Each row of a before or after table is a point. The points were changed in one or more steps. Then noise was added and the rows were shuffled. The steps act on columns, c1 being the first. Write out the steps. A step turns or swaps two columns, mirrors them in a line or flattens them onto one, adds a multiple of one to another, or multiplies or shifts one. Angles are multiples of 10 degrees, from the lower column toward the higher: turns from -170 to 170, lines from 10 to 170 but not 90. Use the fewest steps. Two steps may share a column if one is a turn and the other turns, adds or multiplies; they go together, in the order done. Otherwise the lowest column goes first.

Before (12 x 3)
[[ -5 -11  22]
 [-13  26  11]
 [-14 -42  23]
 [ 48  10  10]
 [-11 -58  22]
 [ -7   7  26]
 [ -9   3  19]
 [  5  16  13]
 [ 30   5  23]
 [  2   5  25]
 [  1  14 -28]
 [ 32 -39 -30]]
After (12 x 3)
[[ 11 -58 -32]
 [ -2 -25  26]
 [ -4 -41  24]
 [  1  27  27]
 [  1  -6 -25]
 [ -7  17  15]
 [ -1  10  20]
 [ 24  20   9]
 [ -7  32  13]
 [  0  24  13]
 [ 14  23  20]
 [  0  24  25]]
Steps: multiply c1 by 0.4; add 0.7 times c3 to c2

Before (9 x 9)
[[  3   4 -17  -7  11  10   0   3  10]
 [ -2   7 -21 -11 -11   6   4  -1  10]
 [  1 -17   0  11  -7  10  -9  -7  -6]
 [  9  -3  -6  -3  -3  -5   9  -5 -12]
 [  7  11   5  -7   4  10 -17  -2   7]
 [ -4  -8   0  13  -5   6  -8  20 -14]
 [  4  -9 -15   6 -14  19  -3   6 -16]
 [ -5   0   4  -4  13  15   9  -2   7]
 [ -3  16 -12  17  -9  20 -17   0  10]]
After (9 x 9)
[[-11   2 -16  -2 -14  19  -3  18 -16]
 [ 10  -2   4   0  13  15   9  -6   7]
 [-12 -11  -6  -8  -7  10  -9 -21  -6]
 [-13  15  -5 -15  -9  20 -17   0  10]
 [ 14  15 -16   7 -11   6   4  -3  10]
 [ -8   1  -6   8  -3  -5   9 -15 -12]
 [  3  11 -13   7  11  10   0   9  10]
 [ -8  -5  -3 -13  -5   6  -8  60 -14]
 [ -1   4   8  10   4   9 -17  -6   7]]
Steps: turn c1 and c4 by 140 degrees; multiply c1 by 1.6; multiply c2 by 0.7; turn c2 and c3 by 30 degrees; multiply c8 by 3

Before (9 x 14)
[[ 21  11 -16   1  10  16 -21 -14   7  -2  10  12  39  -4]
 [ -7   0  14 -16   1  -7 -18 -17  11  35  11 -22  -2   3]
 [-23  14  11 -16  12  31 -11  -6  -9  29   9   9  48  -8]
 [ 29   2   0 -15 -39  21  -4 -10   1  -7  27  -8  -9  -1]
 [  0  29   5 -16   7   3 -38  25   9 -18  -8  -4 -16  16]
 [ 30  -6   2  38   0  23 -43  16  12   3  15  -4  29   7]
 [ 11  14  -1 -18   7  10   7  46  -2 -14   8   9  14   4]
 [ 13  17  -9  -4 -10   2  -7  23  -6   5   1  15  28  18]
 [ -1 -10 -12  -4 -21 -19  -9  12  -6  10  28  12   3 -18]]
After (9 x 14)
[[ -5  -1  13 -15  -2  -4 -15  16   9  51  12 -21   5   3]
 [ 31  -7   2  40  -3   0 -32   8  10 -13 -22  -5 -37  -6]
 [  8  14   0 -20   9   2   6  -8  -2 -58 -48  10 -21   0]
 [ 28   2   0 -15 -38   7  -1  27   2   1  -1  -7  -3 -22]
 [ 19  11 -16   3   9   9 -14  11   8  11   8  10 -44   8]
 [-25  12  11 -18  12  22  -5  14  -8  36   5  11 -56   0]
 [ 15  18  -7  -2  -9 -18  -7  -7  -5 -20 -26  12 -31   6]
 [  3  -9 -12  -6 -20  10  -4  19  -8  -1 -21  12  10  23]
 [  0  31   5 -12   7 -13 -25 -17   6 -43 -22  -2  11 -15]]
Steps: turn c6 and c14 by 70 degrees; turn c13 and c14 by 150 degrees; multiply c7 by 0.7; add -1 times c8 to c10; turn c8 and c11 by -110 degrees

Before (11 x 32)
[[ 20  32  12  16   6  20  11  36 -24  22   9 -30 -32  -8 -24  -9  16 -17
    5  14   3  13  -2 -15   9 -18 -38  46 -33  -3  -3  26]
 [ 10 -22  16 -10  49 -15  -7  13  29 -17  35  13  -5 -16   1 -27  12   1
  -17 -20 -17  13  21  25 -31 -13 -18  46 -12   5  -8   0]
 [ 10  -2  19 -11  24   9 -15 -15   1  -5 -38 -25  -5 -14  23   6 -10   6
  -44 -11  -5 -14   0 -10  -2  20 -11  -2   7  38  21   3]
 [ -4  -8  37   8  10   5 -14  21  -1 -11 -31 -20 -23 -28 -15  60 -17   7
   11  24  19 -18 -20 -24  -8  -9 -11  -1 -32   9  32  -7]
 [ 23  -5   7  44  10   9 -19  11 -18 -19  38 -19 -11 -53 -34   2 -10  -2
    3  16  30 -35  -6   5 -16  -3 -32 -15  -1 -11 -36 -25]
 [ -8 -20 -18  18 -11   8 -30   6  33  -8  -6 -19 -32  -7  14  15 -35  -1
    4  -6  30 -22  19 -18  20 -19  -3 -12   9   7 -32  19]
 [ -1 -22   7  -7  15  40 -26 -20  -8  -7  53 -19 -30 -23   2  -1  13  -6
   11 -13  49  -5  11  -8  -3  14  16  -8  -1  17   7 -36]
 [ 34  11 -13  44 -10  -5   1  14  -1  -9   5  18 -13 -42 -20   8  15   6
   17  14 -18   1 -16  -1   7  -3   5  29  -7 -13 -13 -22]
 [ 14 -18 -12   5  32  11 -27  12  -3 -12  18  21 -23  10 -17   7  16  -1
   -5  15   3 -30  -7   8 -14  15  -4 -40   3  11  21 -19]
 [ 29  -5  13   2  34 -21 -11  -9   5 -18  -6  23  12 -20   4  -9  45  22
   25   2 -19  -3  30 -28  34  33 -17 -13  -5   6 -12  24]
 [ 40  -3 -10  -1  37  11  12   7  13  16 -16  12  13 -34  -1  24  -4   0
   14   9  22   1  13  -3  23   5   2  15  -8  11 -13   6]]
After (11 x 32)
[[ -8 -23 -23 -16 -34   9 -34   8  35   4  -4 -21 -12  -7  10  13 -30  -2
    0  -6  32 -19  16 -20  18 -19   3 -22 -16   6 -33   6]
 [ 11 -15  -9   6 -27  10 -28  12  -1 -23  17  23  29  11  -2   7  15   0
    9  12   2 -31 -10   5 -14  18  -3 -28  -1  10  25 -37]
 [ 33  14 -16  44 -15  -3   2  13  -3 -18   4  18 -11 -45  -4   8  16   2
  -23  14 -14   2 -15  -1   8  -1   4 -24  -3  -9 -10  26]
 [ -3 -10  35   8 -24   4 -15  17  -2 -22 -30 -18  15 -29  -2  63 -14   9
  -22  23  16 -19 -19 -23 -11 -11  -6  -1  24  10  33   1]
 [  9   1  21  -4  -7   9 -17 -11   3   8 -40 -25  20 -15  14  11  -2   6
   37  -7  -6 -17  -3 -14   0  19 -10  13   7  41  21  -6]
 [ 11 -23  16  17  -6 -16  -8  17  30 -10  37  12  48 -18  13 -23  14  -1
    8 -19 -24  15  24  25 -31  -9 -14  33  15   4 -13  30]
 [ 40  -1 -10  -3  16  10  13   4  15   8 -18  11  36 -34 -11  20  -9   1
  -16  12  22   1  10  -2  25   7  -3   8   6   9 -10  14]
 [ 20  28  13  -3 -30  17  14  38 -20   3  11 -30   4 -11 -22  -7  15 -19
  -13  11   1  12  -5 -13  11 -19 -37   9  29  -4  -2  52]
 [ 27  -2  12 -22  12 -19 -10  -9   7  -9  -8  22  34 -22  11  -8  47  18
  -24   2 -22  -2  35 -27  36  27 -20  -6  -6   7  -5   5]
 [  0 -20   7  25 -32  38 -26 -17 -11  -2  53 -23  16 -28   4  -4  15  -9
   -8 -14  50  -7  11  -8  -1  14  16   2  -2  18   7 -29]
 [ 23  -3   8  26 -12  10 -18  10 -16 -37  37 -20   7 -56 -10  -3  -9  -1
   -2  15  30 -33  -5   4 -13  -4 -35 -47  -3  -8 -31  -3]]
Steps: turn c4 and c28 by -60 degrees; turn c4 and c32 by 60 degrees; swap c5 and c13; turn c10 and c15 by -40 degrees; multiply c15 by 0.7; turn c19 and c29 by -160 degrees
